Rows are points. Examples show where two turns around zero, p and q, send a point. Write where each new point lands after one turn and then the other. Backwards means that the second turn is done in reverse. Each puzzle has new turns, and all numbers are rounded.
(in the rows, 128 means zero)

Turn p:
[168 124 100] => [ 86 127 103]
[ 88 105 152] => [156 113 170]
[132 151 112] => [124 152 113]
[124 132 148] => [147 120 126]
Turn q:
[129  68 121] => [130  70 110]
[112 156 118] => [126 160 117]
[129 155 152] => [113 151 151]
[141 132 121] => [142 130 133]
Where do these land?
p, then q: [168 148 114] => [144 144  87]
q, then p: [132 115 144] => [134 115 143]
q, then p: [154 113 106] => [104 104 113]
p, then q backwards: [117 114 137] => [145 122 136]
q, then p: [132 118 132] => [126 119 135]
p, then q backwards: [ 65 159 134] => [173 179 109]

Turn p:
[130 147 144  58 106 144] => [149 109 141  98 174  80]
[149  50 148 130 148 121] => [184 183 145 139 102 141]
[137 151 107 159 125 152] => [ 85 132 127 135 142 150]
[124 128 105 129 125 117] => [131 112 124 142 132 141]
[121 136 142 146 106 124] => [119 129 103 109 123 134]
[105 143 109 154 140 144] => [ 95 112 141 127 116 152]
[130 141 141 119 146  94] => [134 117 116 145 107  98]
Turn q:
[101 118 158 150 139 155] => [105 120  92 140 152 149]
[133 127 159 103  94 152] => [106 104  99 129  99 104]
[155 107 148 149 164 124] => [122 119 148 174 140 151]
[158 134 145 133 101 103] => [119 119 147 127  84 140]
[104 175  97 135 135 163] => [177 123  93  98 150 131]
[158 106 125 130 114 106] => [120 143 153 146  99 127]
[101 123  97 105 158  92] => [129 148 167 103 168 110]
[112 134  95 119 119 129] => [145 149 124 105 133 112]
Where do these land?
q, then p backwards: [117 115 109 123 128 158] => [158 130 142 122 114 112]
q, then p: [124 112 117 134  91 100] => [118 100 112  98 145 111]
q, then p backwards: [133 135 128 125 127 177] => [138 134 128 121 110  84]
q, then p: [138 149 112 101 109 137] => [156 128 103 143 144 119]
q, then p: [120  95 163 136  91 137] => [120  84 123 106 127 166]
p, then q: [142 155 124 159 180 116] => [106 153 104  92 121 170]
q, then p: [125 125 132 118  89 157] => [139  98 109 141 148 151]
p, then q: [107 141 136 128 154  98] => [106 158 130 123 100 132]
p, then q: [147 124 132 129 184  73] => [126 160 132 118  79 182]

Turn p:
[127 138 149 184 135 144 123 192] => [169 139  76 132 158 148  84 148]
[157 132 161 111 135  61 111 133] => [152 166 113 131 117  70 165 134]
[ 78 149 128 143 112 145 182 135] => [ 71 107  95 131 159 140 100 120]
[147 148 150 104 105 135 125 114] => [113 139 128 121  85 111 118 131]
[ 98 131 114 115 111 123 108 113] => [108 146 147 146 127 138 132 102]
[130 114 153 111 128 127 134 104] => [111 128 145 134 117 109 134 151]
[131  98 135 130 117 136 113 106] => [130 134 167 132 127 123 119 141]
[149 113  85 119 143 148 147 161] => [144 108 122  82 137 166 145 129]
[113 121 136 119 172 122 115 104] => [132 113 140 167 127 128 160 142]
[150 136  70 144 121 139 120 119] => [152 103 146 105 124 146 121  83]
Turn q:
[123 157 140 123 145 147 125 113] => [108 114 135 126 136 159 128 112]
[131 104 156 142  81 149 133 108] => [131  90  91 130 128  99 159 121]
[158 147 136 114 127 122 122 130] => [144 119 137 128 142 130 107 105]
[150  81 163 141  82 145 146 137] => [170  91  98 136 112  92 162 128]
[111 135  91 136 152  94 160 122] => [128 183 121 118 145 149 126 153]
[ 93 131 102 103 142  76 125 124] => [110 177 126  90 121 128  96 144]
[133 148 138 139 161 150  79 127] => [ 95 117 175 144 123 136 131  98]
[146 124 118 142 141 139 107 106] => [115 125 153 132 151 117 145 120]
[132 132 115 103 148 160 115 132] => [118 103 161 127 132 143 117 144]
[135  90 172 139 104 134 163 156] => [178 109  97 134  91 120 157 128]
[ 96 159  78 126 126  91 133 152] => [109 180 115 141 129 136  81 155]
Where do these land?
p, then q: [ 82 109 127  94 133 146 155 121] => [106 125 114 134  85 161 147 156]
p, then q: [119 145 116  43  93 114 119 148] => [ 97 106  61 120 145 171  95 145]
q, then p backwards: [114 154 138 151 134 119 167 136] => [106 149 124 119 140 135 104 166]
q, then p: [148 176 117 147 132 118 108 111] => [135  99 134 183 125 126 130 126]
p, then q backwards: [139 111 153 142 124 117  72 120] => [155 114 107 144 143 104 129 174]
p, then q backwards: [149 125 138 150 146 170 150 125] => [126 125 123  83 111 158 140 143]
p, then q: [130 125 126 133 148 133  81 145] => [145 110 132 163 154 134 136 111]
p, then q: [128 106 114 143 102 124 135 129] => [120 122 148 104 120 139 123 109]
p, then q: [143 101 124 150 139 111 165 117] => [156 149 153  96 107 128 131 132]

Turn p:
[104 115 194 134  94 125 109 126 133  99 139] => [118 116  96  82 105 101 144 139 134  80 146]
[139 133 133 141 142 146 119 140 126 179 210] => [106 154 144 168 118 113 113 101  97 120 200]
[141 112  95 168 134  56 126  83 137 101 129] => [ 96 131  95 101 150 179 132  71 111 137  89]
[ 86 140 122 116 138 135 124  51 131 113 107] => [ 95 149  92 118 182 135 154 167 148 138 111]
[143 147 133 107 141 152 103 157 121 115 107] => [135  96 162 135 110 124 149 152 139 139 130]
[ 98 137 139 151 137 130 130 134 137 181 126] => [149 154 118 138 134 130 124 151  81 125 149]
[145  81 148 136 126 150 128 146 112 110 153] => [114 128 129 137  81 131 109 118 154  94 139]
[142 136 146 110 137 134 176 118 117 119 109] => [136 142 119 113 114 113 110 141 157 167 117]
[150 109 104 106 132 108 135 130 141 134 115] => [155 128 132 136 136 150 131 101 147 141 117]
[135 145  96 128 111 105 119 153 106 153 113] => [150 132 175 122 143 133 127 114 102 130 110]
[140 135 132 130  97 152 124 145 140 105 102] => [141  84 136 115 128 119 111 146 141 117 119]
[113 146  92 109 146 144 143 155 135 127 126] => [141 120 141 173 136 107 132 133 124 147 107]
Turn q:
[ 94 136 125 155 137 104 161 122 145  99 146] => [102 164 136 107 147 148 145 154 133 120  99]
[124 115  95  99 151 128  96 154 123 128 143] => [174 119 121 122 167 131 126 112 134 147 136]
[126 104 146 145 105 156  99 105 152 105  99] => [109 143 123 164  98 116 127  88 143 146  99]
[143 163 100  96 136  99 154 104  96 151  89] => [148 100 102 138 112 132 173 172  91 112 155]
[111 150 161 105 142 102 124 155 151 163 134] => [139 116 183 124 142 129 113 143  86 137 127]
[110  95 165 130  94 140 153 153 114 112 110] => [108 142 124 127  88 158  87 138 137 162 124]
[144 162 157  87 127 152 142 115  99 124 120] => [105 111 111 162 127 144 114 133  94 118 171]
[165 106 128 158 125 110  89 143 156 101 144] => [117 140 134 114 146  70 127 108 159 159 117]
[119 118 114 152 149 137 132  98  95 150 125] => [145 137 101 107 108 132 136 114 118  88 124]
[ 98 108  93 148 101 111  96  97 110 117 152] => [167 183 114 139 128 116 135 130 164 108 116]
[152 161 136 155 120 167 141 156 159 117 122] => [ 76 103 159 123 126 136 142 103 152 134 145]
[149 117 115 105 148 129 149 133 136 169 152] => [146  79 128 111 147 124 110 142 125 105 122]
Where do these land?
p, then q: [145 126 130 132  92 143 139 133  92  92 127] => [137 145 144 164 127 122 122 128 110 169 104]
p, then q: [135 140 117  89 147 163 145 123 110 114 112] => [122 112 181 108 113 119 129 128 120 142 105]
q, then p backwards: [119 129 164  98 137 131 162 134 165 137 151] => [134 147  85 170 114 155 119 123 114 121 110]
q, then p: [150 119 108 115 107  93 155 134 166 170 154] => [175 103 116 122  72 144 147 110 136 112 121]
p, then q: [125 126 131 134 160 158 161 134 136 112  99] => [151 111 157 113  98 122 139 117 157 147 131]
q, then p backwards: [118 161 160 128 112 156 105 122 165 129 100] => [145 133  89 129 160 127 109 158 106 125 164]
q, then p backwards: [119 122 122 119 111 121 100 138 142 142 131] => [138 131 113 103 125 133 141 150 125 141 120]
q, then p backwards: [ 71  94 100 111 106 145 161 108 119 129 109] => [126  65 118 141 162 128 135 129 137 126  76]
p, then q backwards: [151 105 124 151 145  94 116 101 120 150 152] => [ 96 145 146 143 146 165 127 139 103 103 121]
p, then q: [153 150 155 147 169 101  82 152  89 150 111] => [112 120 130 145  96 166  64 149 126 109 168]
q, then p backwards: [134 122 103 170 104 155 112 137  94 113 165] => [148  84 156  92 103 128 140  97 123 132 155]
q, then p: [145 107 101 149 116  99  80 134 115  99 132] => [149 128 123 122 158 132 131  87 105 176 143]
p, then q: [ 99 165 148 121 160 104 148 115 151 130 120] => [161  97 126  97 120 138 146 163 127 107 145]
